Rows are points. The points of each table are mixes of a few directions, plus a little noise. How many directions does each table use, and how many do they share? Where both have some left over, give the other angles between the two spaces (their principal angles), to ten degrees, smallest first.

First (5 x 3)
+0.03	-0.44	-0.12
-0.09	+1.20	+0.36
+0.00	-0.10	-0.03
+0.02	-0.29	-0.09
+0.04	-0.36	-0.10
Second (5 x 3)
+0.48	+0.38	-0.18
-0.63	-0.48	+0.22
-0.14	-0.50	+0.30
+0.45	+0.46	-0.26
-0.17	+0.07	-0.09
Directions: first 1, second 2, shared 0; angles 50

First (7 x 8)
-0.22	+0.17	+0.06	-0.12	+0.13	+0.10	+0.21	+0.05
+0.68	-0.52	-0.18	+0.38	-0.42	-0.34	-0.65	-0.15
+0.42	-0.32	-0.11	+0.24	-0.26	-0.21	-0.40	-0.09
-0.14	+0.11	+0.04	-0.08	+0.08	+0.07	+0.13	+0.03
-0.82	+0.63	+0.21	-0.46	+0.50	+0.41	+0.79	+0.19
-0.55	+0.42	+0.15	-0.31	+0.33	+0.27	+0.52	+0.13
+0.63	-0.48	-0.17	+0.35	-0.39	-0.31	-0.60	-0.14
Second (8 x 8)
-0.07	+0.16	+0.18	-0.19	-0.17	+0.29	+0.52	+0.63
-0.41	+0.13	-0.16	+0.04	+0.64	-0.34	-0.46	-1.01
-0.48	+0.31	+0.06	-0.20	+0.36	+0.13	+0.31	-0.08
-0.41	+0.22	-0.05	-0.09	+0.44	-0.03	+0.01	-0.44
+0.09	-0.10	-0.09	+0.09	+0.03	-0.16	-0.26	-0.23
+0.54	-0.16	+0.23	-0.04	-0.78	+0.37	+0.52	+1.22
+0.66	-0.46	-0.12	+0.31	-0.48	-0.22	-0.47	+0.06
+0.10	-0.10	-0.06	+0.08	-0.03	-0.10	-0.19	-0.11
Directions: first 1, second 2, shared 1

First (11 x 12)
-0.54	+0.18	+0.44	-0.52	-0.58	-0.25	+0.00	+0.90	-0.70	+0.40	-0.33	+0.44
-0.07	-0.03	-0.18	+0.09	-0.29	-0.04	+0.39	+0.34	-0.49	-0.04	+0.12	+0.21
+0.10	-0.04	-0.13	+0.13	+0.06	+0.05	+0.09	-0.13	+0.05	-0.09	+0.10	-0.05
-0.23	+0.02	-0.06	-0.05	-0.45	-0.11	+0.41	+0.59	-0.70	+0.07	+0.04	+0.33
+0.25	-0.14	-0.46	+0.39	+0.05	+0.10	+0.39	-0.19	-0.08	-0.25	+0.32	-0.05
+0.08	-0.02	-0.03	+0.05	+0.12	+0.04	-0.07	-0.18	+0.18	-0.05	+0.02	-0.09
+0.57	-0.16	-0.32	+0.42	+0.73	+0.26	-0.25	-1.08	+0.99	-0.35	+0.23	-0.55
-0.46	+0.29	+1.05	-0.87	+0.09	-0.18	-1.08	+0.17	+0.51	+0.56	-0.75	-0.03
+0.46	-0.18	-0.51	+0.51	+0.40	+0.20	+0.17	-0.68	+0.43	-0.36	+0.36	-0.32
-0.15	+0.10	+0.36	-0.29	+0.04	-0.06	-0.37	+0.03	+0.19	+0.19	-0.26	-0.02
-0.01	-0.03	-0.20	+0.12	-0.20	-0.02	+0.34	+0.22	-0.36	-0.06	+0.13	+0.12
Second (8 x 12)
+0.41	-0.29	-0.80	+0.52	+0.09	+0.10	+0.75	-0.44	-0.11	-0.51	+0.68	+0.06
-0.07	-0.63	-0.08	+0.51	-0.31	+0.53	-0.27	+0.58	+0.45	+0.09	-0.03	+0.06
-0.68	+0.46	+0.09	-0.07	-0.33	-0.04	+0.29	+0.42	-0.81	+0.50	-0.28	+0.31
-0.09	+0.18	-0.46	+0.37	+0.47	+0.22	+0.29	-0.97	+0.24	+0.00	+0.25	-0.06
-0.14	-0.17	-0.17	+0.23	+0.05	+0.26	+0.00	-0.17	+0.29	+0.07	+0.09	+0.10
-0.26	+0.14	+0.30	-0.61	-0.03	-0.30	-0.05	-0.07	-0.08	+0.11	-0.04	+0.33
+0.61	+0.15	+0.54	-0.44	-0.03	-0.45	-0.46	+0.49	-0.12	-0.24	-0.32	-0.51
+0.24	+0.17	+0.58	-0.52	+0.08	-0.32	-0.55	+0.17	+0.14	-0.01	-0.35	-0.29
Directions: first 2, second 5, shared 2

First (8 x 20)
+0.03	+0.10	+0.10	+0.33	+0.46	-0.19	-0.16	+0.04	+0.10	-0.12	-0.13	-0.38	-0.31	-0.41	-0.53	+0.24	-0.41	-0.10	-0.20	+0.68
+0.07	-0.03	+0.35	-0.30	+0.54	-0.52	-0.04	-0.16	-0.35	-0.33	-0.12	-0.72	+0.31	-0.59	-0.46	-0.25	-0.62	-0.76	+0.13	+0.54
+0.61	+0.08	-0.18	-0.52	+0.10	+0.05	+0.01	-0.30	-0.38	-0.09	+0.28	-0.70	+0.74	+0.00	+0.39	+0.09	-0.11	-0.56	+0.10	-0.48
+0.27	+0.06	-0.25	-0.08	-0.16	+0.23	+0.00	-0.07	-0.02	+0.10	+0.17	-0.06	+0.18	+0.23	+0.34	+0.20	+0.18	+0.06	-0.03	-0.40
-0.42	-0.16	+0.11	-0.06	-0.44	-0.14	+0.09	+0.30	+0.17	+0.09	-0.20	+0.56	-0.17	+0.20	-0.12	-0.34	+0.12	+0.19	+0.20	+0.09
-0.66	-0.13	-0.12	+0.43	-1.00	-0.19	-0.03	+0.99	+0.85	+0.41	-0.50	+1.03	-0.89	+0.47	-0.62	-0.05	+0.09	+0.76	+0.10	+0.68
+0.28	+0.12	-0.05	+0.07	+0.52	+0.52	+0.05	-0.68	-0.38	-0.11	+0.42	-0.14	+0.26	-0.04	+0.71	+0.19	+0.39	+0.08	-0.24	-0.77
-0.20	-0.04	+0.04	+0.12	-0.04	+0.23	+0.09	-0.14	-0.01	+0.04	+0.07	+0.43	-0.12	+0.14	+0.29	-0.09	+0.35	+0.32	-0.04	-0.34
Second (10 x 20)
-0.65	-0.33	-0.65	+0.77	-0.37	+0.06	+0.24	+0.43	+0.70	+0.31	-0.42	-0.25	-0.19	+0.24	+0.48	+0.07	-0.27	+0.70	-0.11	+0.11
-0.16	-0.11	-0.47	+0.18	-0.03	-0.38	+0.06	+0.32	+0.41	+0.10	-0.35	-0.17	-0.21	+0.06	+0.10	+0.19	-0.30	+0.77	-0.29	-0.46
-0.07	+0.03	+0.61	-0.04	-0.08	+0.29	+0.07	-0.23	-0.24	+0.02	+0.20	-0.35	+0.54	-0.20	-0.37	-0.08	+0.21	-0.90	+0.10	+0.59
+0.80	-0.11	+0.17	+0.18	+0.09	+0.68	-0.38	+0.19	-0.15	+0.39	+0.18	+1.55	-0.71	+0.65	-0.12	-0.09	+0.86	+0.65	-0.22	+0.02
+0.27	-0.09	+0.28	-0.27	-0.09	+0.25	-0.09	-0.04	-0.33	+0.02	+0.17	+0.61	+0.00	+0.22	+0.01	-0.41	+0.30	-0.36	+0.32	+0.26
+0.05	+0.26	+0.04	+0.10	+0.22	+0.19	-0.06	-0.30	-0.10	-0.17	+0.25	-0.11	-0.10	-0.19	+0.07	+0.26	+0.06	-0.15	-0.02	+0.04
+0.21	+0.26	-0.31	-0.79	+0.30	-0.78	-0.09	-0.16	-0.27	-0.52	+0.01	-0.09	-0.13	-0.24	+0.22	-0.06	-0.52	+0.11	+0.24	-0.79
-0.10	-0.17	+0.06	-0.48	-0.24	-0.24	+0.09	+0.05	-0.23	-0.13	-0.05	+0.07	+0.28	+0.06	+0.17	-0.57	-0.19	-0.48	+0.53	+0.12
+0.19	+0.11	+0.50	+0.08	+0.25	-0.27	-0.03	+0.09	+0.17	+0.25	-0.17	-0.74	+0.41	-0.36	-1.08	+0.65	+0.10	+0.14	-0.92	-0.27
-0.53	+0.15	-0.21	+0.28	-0.05	+0.21	+0.19	-0.33	+0.04	-0.27	+0.18	-0.53	+0.09	-0.24	+0.54	+0.05	-0.26	-0.48	+0.38	+0.39
Directions: first 4, second 5, shared 1; angles 30, 60, 80

First (8 x 32)
+0.43	-0.11	+0.01	+0.60	+0.05	-0.05	-0.13	+0.31	-0.31	-0.38	+0.17	-0.53	-0.13	-0.27	-0.07	-0.22	-0.38	-0.08	+0.03	-0.30	-0.22	+0.02	-0.14	+0.14	-0.22	+0.22	-0.12	+0.26	+0.18	+0.31	+0.66	-0.43
-0.70	+0.14	-0.58	-0.95	-0.23	-0.44	+0.59	-0.86	+0.09	+0.06	+0.44	-0.77	-0.62	+0.09	-0.63	-0.73	+0.30	-0.05	-0.23	+0.29	-0.32	-0.26	+0.57	+0.05	+0.20	-0.48	-0.08	-0.76	-0.29	-0.56	-1.26	-0.38
+0.12	-0.03	-0.09	+0.18	-0.01	-0.09	+0.02	+0.03	-0.17	-0.20	+0.16	-0.42	-0.16	-0.14	-0.14	-0.24	-0.17	-0.04	-0.03	-0.12	-0.17	-0.02	+0.02	+0.08	-0.09	+0.04	-0.08	+0.03	+0.05	+0.08	+0.16	-0.31
+0.58	-0.13	+0.13	+0.81	+0.10	+0.03	-0.26	+0.50	-0.36	-0.42	+0.09	-0.42	-0.03	-0.31	+0.04	-0.10	-0.46	-0.08	+0.08	-0.38	-0.18	+0.08	-0.25	+0.13	-0.28	+0.32	-0.11	+0.42	+0.24	+0.44	+0.95	-0.40
-0.31	+0.07	+0.33	-0.44	+0.05	+0.34	-0.11	-0.02	+0.49	+0.60	-0.55	+1.36	+0.60	+0.42	+0.51	+0.81	+0.47	+0.17	+0.08	+0.35	+0.57	+0.10	-0.10	-0.26	+0.25	-0.09	+0.25	+0.01	-0.14	-0.20	-0.38	+0.97
-0.43	+0.09	-0.45	-0.57	-0.16	-0.36	+0.42	-0.58	-0.02	-0.06	+0.39	-0.75	-0.53	-0.02	-0.53	-0.63	+0.12	-0.06	-0.17	+0.15	-0.32	-0.21	+0.41	+0.08	+0.10	-0.31	-0.10	-0.53	-0.17	-0.35	-0.79	-0.42
+0.11	-0.02	+0.21	+0.14	+0.07	+0.18	-0.15	+0.21	+0.08	+0.10	-0.21	+0.46	+0.27	+0.06	+0.26	+0.33	+0.02	+0.05	+0.07	-0.01	+0.20	+0.09	-0.16	-0.06	+0.00	+0.09	+0.07	+0.19	+0.04	+0.09	+0.24	+0.28
+0.20	-0.03	+0.45	+0.24	+0.14	+0.39	-0.35	+0.42	+0.20	+0.27	-0.50	+1.07	+0.60	+0.17	+0.57	+0.77	+0.09	+0.11	+0.15	+0.02	+0.46	+0.20	-0.33	-0.16	+0.01	+0.19	+0.17	+0.39	+0.07	+0.18	+0.44	+0.68
Second (9 x 32)
+0.40	-0.09	-0.01	+0.40	+0.05	+0.11	+0.06	+0.24	-0.20	-0.36	-0.12	-0.21	+0.13	-0.24	+0.15	+0.18	+0.01	-0.06	-0.02	-0.28	-0.08	-0.18	+0.17	+0.08	+0.05	+0.19	-0.21	+0.46	-0.11	+0.08	+0.38	-0.13
-0.39	-0.13	-0.36	-0.26	-0.53	+0.32	+0.55	-0.16	+0.01	-0.02	-0.18	-0.35	-0.32	-0.44	+0.08	+0.04	-0.01	-0.16	-0.15	+0.05	+0.09	-0.22	+0.12	-0.17	-0.04	-0.13	-0.06	+0.37	+0.21	-0.37	-0.51	+0.16
-0.07	+0.41	-0.30	+0.01	-0.66	+0.13	-0.08	-0.56	+0.48	+0.31	+0.40	-0.43	-0.33	+0.30	-0.12	-0.10	+0.02	+0.09	+0.10	+0.53	-0.24	+0.27	-0.44	-0.33	-0.11	+0.20	+0.25	-0.19	+0.19	+0.27	-0.40	-0.04
+0.19	+0.11	-0.18	+0.33	-0.38	+0.25	+0.01	-0.06	+0.08	-0.09	+0.08	-0.35	-0.12	-0.12	+0.11	+0.12	-0.05	+0.00	+0.04	+0.05	-0.14	+0.03	-0.18	-0.17	-0.10	+0.27	-0.01	+0.33	+0.11	+0.19	+0.09	-0.03
+0.46	-0.56	+1.49	-0.53	+2.07	-1.57	-0.58	+0.68	-0.57	+0.17	-0.38	+1.03	+1.16	+0.96	-0.58	-0.56	+0.05	-0.43	-0.16	-0.26	+0.54	-0.05	+0.75	+1.28	+0.62	-1.13	+0.19	-1.29	-0.10	-0.07	+0.90	-0.79
-0.07	+0.43	-0.61	-0.04	-0.50	+0.18	+0.16	-0.61	+0.31	-0.08	+0.40	-0.49	-0.32	+0.06	-0.05	+0.03	+0.36	+0.26	+0.04	+0.20	-0.45	-0.07	+0.08	-0.33	+0.06	+0.35	-0.15	-0.02	-0.47	+0.01	-0.62	+0.02
-0.25	+0.15	+0.05	-0.18	+0.43	-0.08	-0.34	+0.03	+0.02	+0.11	+0.17	+0.70	+0.06	+0.22	-0.01	-0.01	+0.10	+0.40	+0.13	-0.11	-0.03	+0.17	-0.07	-0.09	-0.05	+0.11	-0.05	-0.45	-0.46	-0.02	-0.07	+0.31
-0.14	-0.05	-0.11	+0.19	-0.49	+0.42	+0.07	+0.10	+0.08	+0.10	-0.09	-0.09	-0.22	-0.30	+0.20	+0.14	-0.30	-0.05	+0.04	+0.07	+0.12	+0.14	-0.42	-0.25	-0.28	+0.14	+0.12	+0.41	+0.45	+0.07	+0.06	+0.23
-0.13	-0.25	+0.01	+0.08	-0.01	+0.26	+0.14	+0.34	-0.21	-0.12	-0.28	+0.19	-0.02	-0.42	+0.22	+0.16	-0.18	-0.04	-0.03	-0.27	+0.20	-0.09	-0.03	-0.04	-0.14	+0.00	-0.09	+0.40	+0.16	-0.16	+0.17	+0.25
Directions: first 2, second 5, shared 1; angles 50

First (9 x 32)
-0.29	+0.39	-0.24	-0.34	+0.15	+0.41	+0.14	+0.04	+0.17	-0.07	-0.21	+0.37	+0.65	-0.11	+0.25	-0.41	-0.11	+0.12	+0.14	+0.50	+0.58	-0.53	+0.07	+0.38	-0.20	+0.02	-0.41	-0.10	+0.22	+0.64	-0.33	+0.28
+0.58	-0.22	+0.32	-0.01	+0.31	-0.73	-0.22	-0.13	-0.05	-0.05	+0.65	-0.26	+0.07	+0.12	+0.01	+0.45	+0.53	-0.76	+0.11	+0.02	-0.63	-0.25	+0.05	-0.21	-0.48	+0.27	+0.04	-0.13	+0.20	+1.12	+0.42	+0.20
-0.41	-0.06	-0.25	-0.15	+0.58	+0.54	+0.08	-0.21	-0.18	+0.14	-0.07	+0.27	+0.27	-0.38	+0.20	-0.72	+0.08	+0.26	-0.10	+0.08	+0.25	-0.47	-0.29	-0.02	-0.02	-0.31	-0.69	-0.19	-0.12	+0.23	-0.17	-0.03
+0.69	+0.41	-0.10	-0.06	-0.18	-0.37	+0.19	+0.22	+0.06	-0.13	+0.35	+0.04	+0.23	+0.15	+0.06	+0.46	-0.10	-0.81	+0.27	+0.24	+0.11	-0.08	+0.22	+0.21	-0.10	+0.31	+0.37	+0.04	+0.63	+0.77	+0.14	+0.49
-0.21	-0.19	+0.14	+0.25	-0.55	+0.08	-0.13	+0.22	+0.10	+0.05	-0.46	-0.04	-0.58	+0.17	-0.24	+0.12	-0.37	+0.58	-0.12	-0.27	-0.02	+0.51	+0.13	-0.05	+0.34	-0.07	+0.42	+0.21	-0.40	-1.14	-0.08	-0.49
-0.36	+0.45	-0.47	+0.00	-0.37	+0.71	+0.41	+0.16	+0.01	+0.01	-0.53	+0.25	+0.03	-0.13	+0.03	-0.34	-0.61	+0.49	-0.05	+0.01	+0.76	+0.33	-0.05	+0.29	+0.57	-0.21	+0.09	+0.15	+0.07	-1.08	-0.40	+0.05
+0.93	-0.10	-0.35	+0.47	+0.25	-0.26	+0.47	-0.16	-0.74	+0.21	+0.81	-0.38	-0.68	-0.30	-0.13	+0.32	+0.01	-0.98	-0.14	-0.80	-0.43	+0.67	-0.50	-0.53	+0.68	-0.23	+0.42	+0.05	+0.38	-0.68	+0.56	+0.23
-0.73	-0.24	+0.53	-0.25	+0.00	-0.21	-0.46	-0.33	+0.40	-0.19	-0.27	-0.29	+0.34	+0.29	-0.04	+0.07	+0.58	+0.68	-0.07	+0.20	-0.35	-0.05	+0.12	+0.02	-0.58	+0.19	-0.31	-0.08	-0.48	+0.08	-0.14	-0.16
-0.19	-0.45	+0.42	+0.09	-0.18	-0.17	-0.48	+0.17	+0.21	+0.05	-0.27	+0.05	-0.33	+0.19	-0.14	+0.05	-0.01	+0.43	-0.04	+0.01	-0.28	-0.13	+0.24	-0.09	-0.22	+0.04	+0.07	+0.03	-0.49	+0.05	+0.02	-0.56
Second (11 x 32)
+0.42	-0.68	+0.20	+0.33	+0.37	-0.30	-0.26	+0.01	-0.34	+0.26	+0.38	-0.05	-0.67	-0.14	-0.12	+0.00	+0.15	-0.30	-0.12	-0.41	-0.63	-0.12	-0.15	-0.52	+0.02	-0.19	+0.01	-0.07	-0.31	+0.24	+0.42	-0.45
-0.44	+0.73	-0.23	-0.36	-0.39	+0.33	+0.29	-0.02	+0.38	-0.27	-0.40	+0.05	+0.71	+0.17	+0.12	+0.02	-0.15	+0.32	+0.14	+0.47	+0.67	+0.14	+0.15	+0.54	-0.02	+0.19	-0.01	+0.06	+0.30	-0.22	-0.45	+0.49
-0.84	+1.37	-0.42	-0.67	-0.75	+0.60	+0.58	-0.02	+0.72	-0.54	-0.79	+0.12	+1.37	+0.31	+0.24	+0.02	-0.29	+0.60	+0.25	+0.86	+1.25	+0.28	+0.29	+1.01	-0.06	+0.36	-0.01	+0.15	+0.59	-0.48	-0.85	+0.92
-0.20	+0.33	-0.09	-0.16	-0.17	+0.15	+0.13	-0.01	+0.16	-0.12	-0.18	+0.02	+0.31	+0.07	+0.05	+0.01	-0.08	+0.13	+0.06	+0.21	+0.31	+0.06	+0.08	+0.24	-0.02	+0.08	-0.01	+0.04	+0.15	-0.10	-0.21	+0.23
-0.02	+0.00	-0.01	+0.01	+0.00	+0.00	+0.00	-0.01	+0.02	+0.00	-0.01	+0.00	+0.01	+0.00	-0.01	-0.01	-0.01	+0.02	-0.01	-0.01	+0.00	+0.01	-0.01	-0.01	+0.01	-0.01	+0.00	-0.01	+0.00	+0.03	-0.01	-0.01
+0.59	-0.96	+0.30	+0.48	+0.51	-0.43	-0.40	+0.02	-0.50	+0.36	+0.55	-0.07	-0.95	-0.23	-0.18	-0.01	+0.21	-0.42	-0.17	-0.58	-0.89	-0.18	-0.22	-0.71	+0.03	-0.25	+0.00	-0.10	-0.41	+0.32	+0.59	-0.64
+0.52	-0.88	+0.28	+0.42	+0.47	-0.38	-0.34	+0.03	-0.44	+0.34	+0.50	-0.05	-0.86	-0.21	-0.17	+0.00	+0.20	-0.38	-0.18	-0.54	-0.80	-0.16	-0.18	-0.65	+0.04	-0.23	+0.00	-0.09	-0.38	+0.30	+0.54	-0.58
+0.40	-0.64	+0.18	+0.31	+0.34	-0.32	-0.26	+0.00	-0.36	+0.26	+0.38	-0.05	-0.63	-0.15	-0.13	+0.00	+0.13	-0.28	-0.13	-0.40	-0.60	-0.12	-0.15	-0.48	+0.03	-0.17	+0.02	-0.06	-0.27	+0.21	+0.40	-0.42
-0.28	+0.48	-0.14	-0.23	-0.24	+0.20	+0.20	+0.00	+0.24	-0.20	-0.27	+0.04	+0.46	+0.12	+0.10	+0.01	-0.09	+0.22	+0.11	+0.29	+0.45	+0.09	+0.12	+0.35	-0.02	+0.11	+0.00	+0.04	+0.19	-0.16	-0.30	+0.33
+0.33	-0.55	+0.16	+0.26	+0.28	-0.24	-0.22	+0.01	-0.28	+0.20	+0.33	-0.04	-0.53	-0.13	-0.09	+0.00	+0.10	-0.24	-0.10	-0.33	-0.50	-0.10	-0.12	-0.40	+0.02	-0.13	+0.01	-0.05	-0.21	+0.19	+0.33	-0.35
-0.48	+0.78	-0.23	-0.38	-0.43	+0.34	+0.33	-0.03	+0.41	-0.30	-0.43	+0.06	+0.76	+0.19	+0.13	+0.02	-0.17	+0.36	+0.14	+0.48	+0.72	+0.15	+0.16	+0.60	-0.01	+0.21	+0.00	+0.07	+0.32	-0.25	-0.49	+0.54
Directions: first 5, second 1, shared 1

First (11 x 32)
-0.58	+0.10	+0.21	+0.91	+0.39	+0.16	+0.02	-0.41	-0.37	+0.60	+1.32	+0.34	+0.19	+0.13	-0.01	+0.05	-0.02	-0.43	+0.46	-0.55	+0.16	-0.11	-0.30	-0.17	-0.55	-0.29	+0.32	-0.13	+0.15	-0.31	-0.34	-0.21
+0.00	-0.65	-0.15	-0.25	+0.41	+0.16	-0.12	+0.00	-0.09	+0.23	-0.59	-0.07	+0.18	-0.32	-0.03	-0.11	-0.01	+0.07	-0.36	-0.15	-0.25	+0.26	-0.36	+0.02	+0.20	+0.42	-0.54	+0.03	-0.25	+0.05	-0.44	+0.17
-0.18	+0.01	-0.37	+0.89	+0.27	+0.05	-0.09	-0.54	-0.13	-0.11	+0.46	+0.30	+0.28	-0.24	+0.12	-0.09	+0.10	-0.20	+0.19	-0.43	+0.03	+0.02	-0.14	-0.36	-0.19	+0.34	+0.23	+0.10	-0.12	+0.00	-0.32	+0.16
+0.06	-0.25	-0.67	+0.60	+0.28	+0.06	-0.17	-0.44	+0.01	-0.43	-0.30	+0.20	+0.32	-0.42	+0.15	-0.17	+0.12	+0.02	-0.15	-0.30	-0.10	+0.17	-0.08	-0.38	+0.07	+0.69	-0.05	+0.20	-0.31	+0.22	-0.31	+0.37
+0.40	+0.85	+0.36	-0.69	-0.94	-0.33	+0.29	+0.50	+0.36	-0.52	-0.12	-0.25	-0.55	+0.53	-0.04	+0.18	+0.00	+0.28	+0.16	+0.76	+0.22	-0.33	+0.71	+0.29	+0.18	-0.70	+0.43	-0.03	+0.35	+0.08	+0.98	-0.23
+0.46	+0.20	+0.34	-1.37	-0.71	-0.23	+0.16	+0.79	+0.38	-0.32	-0.98	-0.49	-0.51	+0.34	-0.05	+0.13	-0.07	+0.41	-0.28	+0.85	+0.00	-0.09	+0.49	+0.45	+0.46	-0.40	-0.18	-0.02	+0.16	+0.12	+0.71	-0.11
+0.22	+0.08	-0.53	+0.30	-0.11	-0.06	-0.08	-0.22	+0.20	-0.68	-0.41	+0.09	+0.10	-0.27	+0.12	-0.07	+0.10	+0.12	-0.10	-0.02	-0.02	+0.04	+0.19	-0.26	+0.16	+0.42	+0.12	+0.20	-0.18	+0.24	+0.05	+0.29
+0.35	+0.56	+0.42	-0.90	-0.77	-0.24	+0.23	+0.60	+0.33	-0.27	-0.33	-0.32	-0.46	+0.48	-0.09	+0.16	-0.02	+0.29	+0.02	+0.72	+0.15	-0.23	+0.53	+0.33	+0.24	-0.62	+0.18	-0.05	+0.26	+0.04	+0.76	-0.23
+0.08	-0.66	-0.05	-0.58	+0.33	+0.14	-0.14	+0.23	-0.07	+0.25	-0.78	-0.18	+0.10	-0.27	-0.08	-0.10	-0.06	+0.12	-0.45	-0.02	-0.25	+0.29	-0.31	+0.14	+0.29	+0.36	-0.69	+0.04	-0.23	+0.06	-0.38	+0.12
-0.65	-0.08	+0.38	+0.69	+0.54	+0.20	+0.03	-0.30	-0.46	+0.94	+1.29	+0.29	+0.20	+0.15	-0.07	+0.03	-0.08	-0.46	+0.42	-0.59	+0.11	-0.03	-0.47	-0.04	-0.56	-0.32	+0.12	-0.18	+0.14	-0.41	-0.45	-0.30
-0.28	-0.10	+0.05	+0.42	+0.28	+0.11	-0.02	-0.23	-0.21	+0.31	+0.49	+0.16	+0.16	-0.02	+0.01	+0.00	-0.01	-0.18	+0.14	-0.32	+0.00	+0.03	-0.23	-0.10	-0.22	+0.00	+0.04	-0.06	+0.02	-0.12	-0.24	-0.04
Second (11 x 32)
-0.24	+0.63	-0.53	+0.24	-0.03	+0.12	-0.23	-0.11	-0.26	+0.09	+0.34	+0.21	-0.03	-0.52	-0.28	+0.59	-0.05	-0.52	+0.32	-0.39	+0.28	+0.37	+0.00	-0.54	-0.18	-0.11	+0.35	-0.28	-0.27	-0.09	-0.19	+0.02
+0.23	-0.23	+0.30	-0.31	-0.27	+0.32	+0.13	-0.06	-0.37	-0.07	-0.32	+0.17	+0.07	+0.15	-0.01	-0.63	-0.19	+0.54	-0.17	-0.57	-0.16	-0.34	+0.04	+0.03	-0.50	+0.44	-0.24	-0.19	+0.28	+0.18	+0.27	+0.56
+0.11	+0.21	+0.54	-0.63	-0.47	+0.63	+0.52	-0.67	-0.38	-0.08	-0.34	+0.54	-0.31	+0.12	+0.40	-0.05	+0.51	-0.31	+0.29	-1.18	-0.24	-0.81	+0.64	-0.40	-0.24	-0.16	-0.39	-0.44	+0.27	+0.43	+0.10	+0.46
+0.14	-0.27	+0.11	-0.01	+0.17	-0.10	-0.09	+0.02	+0.26	+0.49	-0.24	-0.31	-0.17	+0.05	-0.05	-0.49	+0.21	+0.72	+0.08	+0.71	-0.02	+0.17	-0.13	+0.62	+0.25	+0.41	+0.09	+0.09	-0.06	+0.05	-0.07	-0.21
-0.21	+0.44	-0.32	+0.19	+0.04	-0.01	-0.04	-0.22	+0.13	-0.17	+0.26	+0.27	-0.12	-0.21	+0.10	+0.57	+0.32	-0.78	+0.38	-0.10	+0.13	+0.17	+0.29	-0.48	-0.03	-0.46	+0.31	-0.10	-0.27	-0.01	-0.29	-0.21
-0.28	+0.55	-0.27	+0.17	-0.01	+0.30	-0.17	-0.30	-0.08	-0.34	+0.66	+0.08	+0.35	-0.29	+0.04	+0.67	+0.24	-0.74	+0.18	-0.53	+0.44	-0.10	-0.03	-0.58	+0.09	-0.36	+0.15	-0.04	-0.27	+0.07	-0.15	-0.04
-0.29	+0.14	-0.52	+0.55	+0.29	-0.65	-0.11	+0.36	+0.45	-0.50	+0.39	+0.08	+0.02	-0.01	+0.08	+0.85	-0.17	-1.08	-0.01	+0.58	+0.01	+0.52	+0.09	-0.41	+0.13	-0.85	+0.35	+0.31	-0.25	-0.39	-0.27	-0.56
+0.23	-0.43	-0.05	+0.04	+0.02	-0.24	-0.08	+0.37	-0.02	+0.21	-0.46	-0.02	-0.15	+0.11	-0.22	-0.73	-0.40	+0.79	-0.16	+0.43	-0.24	+0.34	-0.11	+0.40	-0.44	+0.53	+0.11	-0.02	+0.12	-0.10	+0.11	+0.19
+0.24	-0.68	+0.34	-0.07	+0.24	-0.30	-0.04	+0.34	+0.33	+0.44	-0.32	-0.62	+0.01	+0.31	-0.08	-0.72	-0.12	+1.08	-0.34	+1.01	-0.13	+0.05	-0.40	+1.00	+0.46	+0.53	-0.20	+0.37	+0.15	-0.06	+0.15	-0.22
+0.21	-0.76	+0.28	+0.08	+0.25	-0.19	-0.14	+0.31	+0.42	-0.24	+0.01	-0.53	+0.48	+0.46	+0.11	-0.77	-0.09	+0.84	-0.49	+0.80	+0.03	-0.12	-0.41	+0.70	+0.16	+0.35	-0.13	+0.53	+0.06	+0.03	+0.15	-0.10
-0.15	+0.39	+0.12	-0.26	-0.24	+0.14	+0.25	-0.05	-0.48	+0.17	+0.03	+0.12	-0.14	-0.19	-0.10	+0.72	-0.27	-0.55	-0.07	-0.75	-0.09	-0.27	+0.01	-0.33	+0.31	-0.30	-0.41	-0.22	+0.25	-0.11	+0.19	+0.11
Directions: first 3, second 6, shared 0; angles 40, 70, 70
